Rows are points. Each copy is the shape, with its points in the same order, turned, moved and blurred by noise. Some copies are also mirrored. Which?
In the rows, 128 means zero.

Shape (8 x 3):
[[125 154 161]
 [ 84 104 158]
 [165 126 147]
 [ 93 132 110]
 [ 77 115 103]
 [156 135 145]
 [ 75 131 117]
 [119 133  86]]
Copy 1 (8 x 3):
[[116 138 173]
 [108  79 166]
 [158 145 152]
 [ 91 119 123]
 [ 82  95 119]
 [142 145 152]
 [ 74 103 134]
 [108 131  97]]
Copy 1 is: only turned
Copy 2 (8 x 3):
[[108 177 131]
 [ 66 128 143]
 [148 152 152]
 [ 95 127  93]
 [ 82 107  94]
 [139 158 143]
 [ 75 128  93]
 [128 118  85]]
Copy 2 is: only turned

Shape (9 x 6):
[[108 141 138 109 117  75]
 [138  92 103  81 146  69]
 [128 105 126 167 117 130]
 [137  87 148 128 168 139]
 [ 98  78 168 158 124 185]
 [112 142 122 155 127 160]
 [143  93 155 127 105 166]
 [163 161 110 133 151  87]
 [ 86 167 100 125 113 117]]
Copy 1 (9 x 6):
[[120 155 114  94 123  71]
 [119 112 118  56 173  85]
 [124  99 119 152 124 117]
 [130  86 177 101 131 120]
 [ 81  94 181 163 106 146]
 [133 132 126 143 106 154]
 [109 120 171 157 156 123]
 [188 135 108  90 135  98]
 [117 168  95 104 108 136]]
Copy 1 is: mirrored
Copy 2 (9 x 6):
[[130 127 145 158  83 134]
 [188  97 104 166  91 142]
 [107 116 119 144 162 103]
 [168 120 132 144 174 118]
 [109 100 159 109 205 135]
 [ 96 151 118 131 164 131]
 [131 109 133  82 163 110]
 [151 164 105 171 104 104]
 [ 83 151 119 155 116 157]]
Copy 2 is: mirrored

Shape (15 x 9):
[[145 148 195 124 115 148 145 154 129]
 [153 137 174 127  97 118 125  72 139]
 [ 70 142 103  83 107 146 135 121 118]
 [121 112 103 155 157 115  79 148 127]
 [137 127 114 171 151 184 137 151 100]
 [148 136 110 125 150 146 122 116 122]
 [157 150 101 144 173 112  60 152 133]
 [161 134 143 162 105 181 126 159 109]
 [135 118 194 106 113 124 127 131  40]
 [144 146  98 135  82 107 143  93 116]
 [101 105 171  36 168 110 141 139 136]
 [155 152 129 138 154 123 130 144 136]
 [148 143  98 155 161 149 142 140 131]
 [ 93 145 139 140 112 117 145 101  77]
 [162 111  98 163 165 110 109 160 136]]
Copy 1 (15 x 9):
[[147 113 127 172 103 139 164 107 176]
 [176 144 147 135  90 115 137  68 123]
 [ 77 145 104  86  90 127 155 127 123]
 [147 123 114 117 136 140  82 172 117]
 [138 124  81 151 152 191 140 138 119]
 [154 146 106 109 142 142 141 128 125]
 [182 152  98 111 147 129  82 179 150]
 [169 123  91 167 104 188 155 134 135]
 [151  63  71 156  94  91 160  95 131]
 [148 180 112 135  93 115 152 118  80]
 [105  80 157  84 133  79 168 123 174]
 [156 152 120 144 147 130 135 143 148]
 [146 159 107 140 164 161 139 146 127]
 [105 133  88 151 106 108 132  95  98]
 [173 135 127 139 161 142 111 183 114]]
Copy 1 is: mirrored
Copy 2 (15 x 9):
[[138 159 207 144 102 133 140 136 134]
 [123 145 176  96  97 114 102  79 147]
 [ 69 125 117  97 127 156 165 143 126]
 [111 118 114 167 183 121 100 113 123]
 [132 120 118 204 112 152 146 117 115]
 [138 137 119 137 139 143 133 100 119]
 [136 173 105 166 193 121  92 111 117]
 [140 138 148 188  82 140 114 135 114]
 [125 115 197 124 111  85 151 128  58]
 [118 133 100  99  90  94 125 116 148]
 [131 118 194  72 192 161 169 145 124]
 [149 157 132 153 151 125 135 120 144]
 [148 136 103 172 137 138 149 111 145]
 [ 83 118 142 126 105  95 166 107 115]
 [160 123 108 177 171 114 110 120 142]]
Copy 2 is: only turned
Copy 3 (15 x 9):
[[134 157 185 141  86 126 141 156 144]
 [139 117 169 125  88  93 117  85 140]
 [106 130  92  75 115 156 153 128 127]
 [142  73  99 156 138 129 110 169 139]
 [115 115 131 190 118 188 132 148 150]
 [155 110 117 149 127 151 135 118 145]
 [193  98  93 166 146 127  90 162 141]
 [132 122 155 173  74 177 113 152 152]
 [133 111 207 119 108 151 135 147  65]
 [138 104 100 136  66 124 134  88 109]
 [154 122 160  68 159 109 200 161 137]
 [162 130 120 168 116 123 138 144 142]
 [145 121 104 187 122 152 146 131 154]
 [ 92 121 131 131 110 131 134 114  81]
 [167  76 102 190 122 125 136 163 151]]
Copy 3 is: only turned
